Every row gives one point. Each copy is the shape, with its points in the same order, turned, moved and blurred by noise. Is it also mirrored, or only turned?

Shape (8 x 3):
| -32 |  70 |  -8 |
| -23 | -17 |  36 |
|  14 | -33 | -57 |
| -13 | -13 | -13 |
|   6 | -24 | -28 |
|  -2 |  17 |  65 |
|  37 |  75 | -28 |
| -30 |  13 | -14 |
Copy 1 (8 x 3):
|  29 | -71 | -19 |
| -32 |  -5 |  37 |
|  27 |  54 |  -3 |
|   6 |   9 |  12 |
|   9 |  30 |  -1 |
| -58 | -45 |   3 |
|  14 | -29 | -86 |
|  23 | -14 |   5 |
Copy 1 is: only turned
Copy 2:
| -64 |  53 |  34 |
|   5 |  40 | -18 |
|   5 | -42 |   4 |
| -14 |   8 |   3 |
|  -2 |  -8 |  -2 |
|  13 |  87 |   3 |
| -30 |  26 |  93 |
| -45 |  20 |   2 |
Copy 2 is: mirrored

Shape, 12 rows:
|   19 |   23 |   32 |   19 |  -22 |   24 |
|  -43 |   -4 |   -1 |   11 |  -17 |   36 |
|   -6 |  -24 |   -1 |    2 |   17 |   26 |
|   -3 |  -24 |  -76 |  -11 |   22 |  -41 |
|  -12 |  -17 |  -36 |  -79 |  -54 |  -60 |
|   16 |    1 |   32 |   16 |  -16 |   21 |
|   12 |    0 |   33 |  -16 |   21 |   23 |
|   -6 |   35 |   21 |    0 |   15 |   28 |
|  -19 |   12 |   29 |   -7 |    0 |   12 |
|    1 |   29 |   11 |   -3 |   -3 |    3 |
|   14 |  -23 |   16 |  -40 |   15 | -121 |
|   -7 |  -22 |  -46 |  -18 |   19 |   32 |
Copy 1 (12 x 6):
|   22 |   33 |    0 |    1 |   29 |   39 |
|   21 |   -2 |  -38 |    6 |    1 |   -8 |
|   -1 |  -22 |   -3 |   15 |  -20 |   25 |
|    4 |    2 |   35 |  -12 |  -97 |  -12 |
|  -27 |   48 |  -19 |  -74 |  -93 |   29 |
|   13 |   13 |   -3 |    0 |   21 |   46 |
|   -6 |   17 |   -9 |   34 |    6 |   49 |
|    8 |   40 |  -24 |   36 |    2 |   21 |
|  -20 |   35 |  -28 |   11 |   11 |   13 |
|    3 |   42 |   -5 |   12 |   -4 |   25 |
| -106 |   55 |   45 |  -34 |  -63 |   15 |
|   21 |  -15 |   -9 |   13 |  -60 |   15 |
Copy 1 is: mirrored
Copy 2:
|  26 |  13 |  16 | -24 |  13 |  41 |
| -36 |  23 |  26 |   1 | -24 |  27 |
|  -8 |   5 |  33 |  26 | -16 | -11 |
| -17 | -44 | -57 |  62 | -32 | -25 |
| -45 |  36 | -93 |  34 |  39 | -41 |
|  12 |   4 |  23 |  -3 |  25 |  22 |
|  28 |  17 |  29 |  -1 |   6 | -21 |
|  12 |  11 |  20 | -33 | -15 |  -1 |
|  -5 |  14 |  17 | -17 |   9 |  -6 |
|  17 |   1 | -12 | -19 |   6 |  10 |
| -10 | -61 | -57 |  29 |  70 | -79 |
|  -8 |  22 |   3 |  56 | -44 | -13 |
Copy 2 is: only turned
Copy 3, 12 rows:
|  25 |  -3 |  44 |  11 | -11 |  34 |
| -30 | -19 |  -7 |   9 |  -1 |  49 |
| -25 |   0 |  -1 |  37 |   3 |   6 |
| -73 |  36 | -19 |  15 | -62 | -36 |
| -75 |  92 |  12 | -55 | -15 |   3 |
|   8 |  -6 |  38 |  12 |   1 |  22 |
|  16 |  24 |   5 |  37 |  15 |  10 |
|  23 |   9 |  -7 |  26 | -13 |  35 |
|  10 |   9 |  -4 |   0 |   4 |  30 |
|  10 |  20 |  10 |   4 | -24 |  24 |
|  -6 |  74 |  -6 | -60 | -13 | -86 |
| -55 |  22 |  -8 |  55 | -22 |  12 |
Copy 3 is: mirrored
Copy 4, 12 rows:
|  29 |  38 |  -5 |  24 |  25 | -13 |
|  -1 | -25 |  -1 |  41 |  12 | -32 |
|  26 | -27 | -21 |  -3 |  11 | -20 |
| -33 | -33 | -17 | -53 | -49 |  10 |
|   2 | -23 |  25 |  18 | -95 |  63 |
|  33 |  21 | -13 |  20 |  27 |  -2 |
|  61 |  -4 |   2 |  -6 |  15 | -14 |
|  32 |  13 |  21 |   3 |  17 | -38 |
|  29 |  -5 |  22 |  17 |  17 | -12 |
|  19 |  18 |  20 |   5 |   1 | -13 |
|  13 | -15 |  41 | -60 | -21 | 105 |
|  12 | -39 | -29 | -12 | -29 | -36 |
Copy 4 is: mirrored

Shape (13 x 9):
|  52 | -30 | -40 |  -4 |  44 | -23 |  -4 |  11 |  -9 |
|  -8 |  -3 |  18 | -43 | -28 | -22 |  43 |  50 |  73 |
|   1 | -25 | -38 |  -7 |   9 | -38 |  -2 |   6 | -93 |
| -14 |  20 |  40 |  24 |  23 |  14 |  40 | -90 |  31 |
| -13 |  31 |  -3 |   0 | -62 |  -7 |  10 |  12 |  97 |
|  22 |  -2 |   3 |  26 |  21 |  -3 |   8 |  30 | -43 |
|  32 |   1 |  -6 | -37 |  31 | -10 |   7 |  13 | -57 |
|  -5 | -10 |  66 |   1 |   4 |  34 | -18 | -33 |  21 |
|  -6 | -29 |  49 |  -3 | -57 | -53 |  30 |  42 |  67 |
|  20 |  28 |  12 |  -1 |  33 | -53 | -14 |  -3 | -35 |
| -13 |   0 |  51 |  31 |  19 |  25 |  27 | -83 |  28 |
| -22 |  38 |  34 |  39 |  32 |  26 |  29 | -25 |  22 |
| -45 | -14 |  12 | -11 |   5 | -26 |  -2 |  32 |  50 |
Copy 1 (13 x 9):
| -44 | -13 |   1 | -40 | -64 | -15 |  45 | -17 | -26 |
|  63 | -22 |  -3 | -42 | -50 | -27 | -68 | -29 | -26 |
| -57 | -16 | -32 | -55 |  34 | -49 |  43 | -42 |  25 |
|  -4 |   1 |  87 |  26 |  27 |  54 | -41 | -12 |   5 |
|  49 | -16 | -21 | -29 | -26 |  32 | -90 |  -8 | -72 |
| -23 |  16 |  -4 | -48 |   8 | -45 |  27 |  15 | -15 |
| -22 |   8 | -12 | -15 | -17 | -40 |  41 | -25 |  22 |
|  -4 | -24 |  37 |  37 |  10 | -10 | -41 |  27 |  -3 |
|  46 | -34 |  22 | -52 | -15 | -54 | -97 | -41 | -71 |
|  -3 |  -9 |  19 | -22 |   9 | -18 |  55 | -32 | -35 |
| -15 | -13 |  84 |  22 |  12 |  28 | -57 |   8 |  -1 |
|  23 |   4 |  59 | -14 |  20 |  36 | -24 |  27 |   5 |
|  30 | -62 |   3 | -55 | -33 | -14 | -38 |  -6 | -22 |
Copy 1 is: mirrored
Copy 2:
|  33 |  -5 | -47 | -14 |  33 |  -7 |  -7 |  39 |  11 |
|  61 | -62 |  18 | -36 | -51 |  38 |  19 | -41 | -20 |
|  44 |  45 | -76 |  30 | -22 | -33 |  16 |  35 |   7 |
|  -6 |  53 |  81 |   6 |  18 |  46 |   5 |  26 | -54 |
|  31 | -77 |  57 |  35 | -33 |  42 | -13 | -22 | -12 |
|  24 |  34 | -26 |   0 |   9 | -48 |  12 |   3 |  16 |
|  21 |  37 | -70 | -12 |  11 |  -3 |  30 |  -1 |  13 |
| -52 |  11 |  36 | -17 | -22 |  18 |  34 |  17 | -20 |
|  53 | -66 |  53 | -31 | -72 |   2 |  43 |  18 |  -5 |
|  36 |  12 | -26 |  32 |  35 |  -7 |  50 |  15 | -16 |
| -26 |  47 |  77 | -12 |   3 |  30 |   4 |  31 | -50 |
|  -3 |  34 |  61 |  11 |  24 | -10 |   1 | -22 | -46 |
|  18 | -54 |  -2 |  -3 | -35 |  -8 |  11 |  -9 | -62 |
Copy 2 is: mirrored
Copy 3 (13 x 9):
|  44 | -12 |  18 |  17 |  24 |  47 |  -9 |  -4 | -22 |
| -29 |  41 |  55 | -72 |  -8 |  32 |  67 |  16 |  11 |
|  49 | -35 |  -5 |  38 |  37 | -23 |   1 |  71 | -12 |
|  10 |  42 | -91 | -35 | -29 | -13 |  22 | -31 |  33 |
| -77 |  13 |   1 | -46 | -25 |  38 |  83 | -10 | -16 |
|  51 |  -4 |  29 |  21 | -16 | -22 |  -4 |  11 | -16 |
|  66 | -37 |   4 | -15 |  21 |  -7 |  -5 |  33 |  -9 |
|  -4 |   9 | -23 | -30 | -20 | -21 |   9 | -48 |  60 |
| -36 |  42 |  60 | -17 | -30 |  33 |  86 |  22 |  44 |
|  53 | -33 | -19 |  -4 | -32 |  24 |  -5 |  34 |  19 |
|   0 |  33 | -80 | -17 | -32 | -17 |  19 | -46 |  44 |
|   9 |  36 | -48 | -26 | -54 | -34 |  12 | -13 |  -3 |
| -43 |  35 |  18 | -38 | -16 |  19 |   6 |  39 |  18 |
Copy 3 is: only turned
